Each row is a point. Any point is a mix of the corners, with weights that add up to 1. It lies inside the corners' shape when no weight is negative. Say inside or outside, and name the corners with a negative weight.
In the rows, 128 means zero.

Corners:
(1): [83 79 88]
(2): [182 215 179]
(3): [188 167 129]
(4): [109  76 135]
Points:
[188 184 130] => outside (4)
[134 136 125] => inside
[140 110 124] => outside (2)
[135 135 114] => outside (4)
[105  85 120] => inside

Corners:
(1): [155 121 188  52  89  71 161  33 120 125 182]
(2): [148 143 155 186 134  85 108 154  73  77 216]
(3): [167 193 124  58 123  43 123 134 149 146 221]
(4): [ 72 174 122 132 154 163 178  50  82 133 117]
(5): [157 137  95 141 125 136 175 174  50  73 138]
(6): [ 97 158 146  60 146  79  87  79 147 152  97]
(7): [130 153  89 122  86  80 152 130 118 202 155]
(8): [ 46 120 147 179 141 170 155 191 125  59 124]
(9): [169 179  76  75  82  64 105  48 140 123 169]
(10): [144 116 172 112 158 182  75 102 150  98 163]
(11): [109 105  67 128 206  79  97 167 161 151 194]
(12): [ 58 160  90  46  97 144  59 135 121 128 146]
Points:
[ 99 133 152 135 159 116 117 121 121 131 176] => outside (5, 9)
[119 162  93  38 110 101  96  89 142 165 147] => outside (2, 8)
[137 131 146  90 120  86 136  86 121 125 177] => inside
[112 133 136 121 137 123 140 145 107 115 159] => outside (9)
[111 154 107  95 112 115 110 113 123 115 154] => inside
[118 146 144  81 129 108 111  95 127 106 156] => outside (7)
[ 87 147  99 107 156 109  85 132 148 145 159] => outside (1, 5)
[120 143  93  40 109  64  95 129 156 149 137] => outside (2, 4, 10)
[136 183 141  72  89  78 147  93 109 127 161] => outside (10, 11)
